Rows are points. Each copy is the shape, with its points in the same order, stretched, turned, moved and blurred by noise. Some copies are also mirrored. Which?

Shape (5 x 2):
-.02,.66
-.14,-.21
.68,-.30
.01,-.36
-.19,.21
Copy 1, 5 rows:
.22,.57
-.34,-.12
.42,-.55
-.22,-.35
-.21,.25
Copy 1 is: only turned
Copy 2, 5 rows:
.65,.02
-.22,-.08
-.38,.77
-.44,-.01
.20,-.14
Copy 2 is: mirrored

Shape, 6 rows:
-.01,-.17,-.20
.01,-.31,-.36
-.23,.51,.18
.00,.24,-.41
.16,-.24,.31
-.67,.48,.71
Copy 1, 6 rows:
-.12,-.06,-.31
-.07,-.15,-.57
-.40,.59,.31
-.11,.46,-.46
.07,-.26,.27
-.88,.37,.86
Copy 1 is: only turned
Copy 2:
-.08,.13,-.32
-.16,.11,-.51
.08,.35,.36
.00,.56,-.21
.16,-.39,-.07
-.21,-.12,.84
Copy 2 is: only turned
Copy 3, 6 rows:
-.02,-.41,-.06
-.09,-.65,-.04
-.04,.35,-.09
-.30,-.19,.15
.44,-.27,-.20
.09,.61,-.70
Copy 3 is: mirrored

Shape:
.33,-.33,.15,-.70
.42,-.27,-.26,-.02
-.06,.06,.15,.06
-.40,.28,.17,.24
-.11,.40,-.10,-.18
-.35,.13,.07,.19
-.01,.48,.18,.33
.54,-.28,-.04,-.23
.30,-.43,-.28,-.06
Copy 1, 9 rows:
.28,-.25,.13,-.74
.36,.24,-.37,-.08
-.16,.17,.15,.10
-.45,.20,.22,.38
.06,-.02,.34,.32
-.38,.10,.07,.33
-.16,.58,.41,.43
.38,.22,-.19,-.35
.25,.10,-.51,-.17
Copy 1 is: mirrored
Copy 2 (9 x 4):
.42,.01,-.11,-.78
.62,-.14,-.19,.05
.02,.23,.11,.02
-.36,.29,.24,.20
-.09,-.14,.41,-.09
-.32,.17,.12,.14
-.05,.33,.51,.33
.54,.06,-.05,-.23
.43,-.11,-.38,.04
Copy 2 is: mirrored
Copy 3:
-.48,-.08,-.08,-.72
.24,-.04,-.28,-.21
-.10,.20,.10,.08
-.14,.41,.20,.45
-.10,.59,.05,-.06
-.16,.35,.06,.37
.22,.44,.34,.29
.06,-.11,-.14,-.49
.06,-.11,-.41,-.17
Copy 3 is: only turned
Copy 4:
.17,-.94,.33,.16
.55,-.33,.11,.10
-.08,-.01,.15,.06
-.38,.31,.00,.05
-.13,-.04,-.07,.51
-.28,.18,-.07,.00
-.12,.46,.26,.32
.52,-.53,.35,.15
.49,-.44,.02,-.06
Copy 4 is: mirrored

Shape (12 x 6):
-.13,.14,-.53,.61,-.04,-.31
.27,-.02,-.14,.83,-.25,.23
-.30,.06,-.01,.05,.02,-.16
.07,-.15,.04,.15,.07,-.04
-.21,-.32,-.51,-.36,.24,.17
.19,.14,.14,.33,-.06,-.26
-.10,-.04,.32,-.19,.01,-.28
.26,-.32,-.42,-.08,-.11,-.08
.24,.45,.44,.23,-.20,-.11
.33,.07,.14,-.17,-.05,-.43
.42,.11,.10,.20,.01,.14
.04,-.20,-.36,.20,.29,-.01
Copy 1 (12 x 6):
-.27,.00,-.27,.69,-.24,-.15
-.17,-.26,.09,.42,-.20,.56
-.11,.03,.07,.08,-.21,-.31
.15,-.04,.13,.14,-.05,.05
.03,-.18,-.54,-.26,.35,-.28
.12,.27,.24,.38,-.38,.06
.31,.19,.26,.02,-.29,-.29
.29,-.14,-.52,.14,-.01,-.02
.08,.50,.48,.22,-.62,.25
.46,.43,.01,.22,-.37,-.07
.14,.27,.10,.12,-.09,.44
.02,-.06,-.27,.23,.22,-.02
Copy 1 is: only turned
Copy 2, 12 rows:
-.80,.04,-.27,-.12,.16,-.22
-.72,-.17,.29,-.47,.17,.19
-.10,.23,-.27,.26,.01,-.01
-.06,-.14,-.03,.07,.05,.07
.25,-.19,-.94,.01,.18,-.01
-.26,.08,.29,-.02,-.15,-.12
.23,.11,.01,.41,-.25,.04
-.10,-.40,-.39,-.22,-.27,-.10
-.09,.39,.52,-.15,-.21,.03
.17,-.09,.07,.05,-.52,-.21
.05,-.07,.24,-.40,-.03,.02
-.12,-.17,-.36,-.02,.24,-.14
Copy 2 is: mirrored
Copy 3:
-.28,.12,-.63,.48,.47,-.01
-.71,.01,-.09,.68,.01,-.34
.17,.26,-.14,.21,.08,.12
-.05,-.11,.03,.20,-.08,-.15
-.20,-.13,-.25,-.48,-.01,.44
.05,.11,-.06,.47,.08,-.41
.48,.09,.09,.13,-.16,-.12
-.20,-.23,-.40,-.16,-.18,-.16
.13,.52,.17,.53,-.09,-.65
.36,.05,-.11,.06,-.06,-.60
-.24,.07,.21,.18,-.04,-.55
-.28,-.27,-.14,.05,.21,.07
Copy 3 is: mirrored
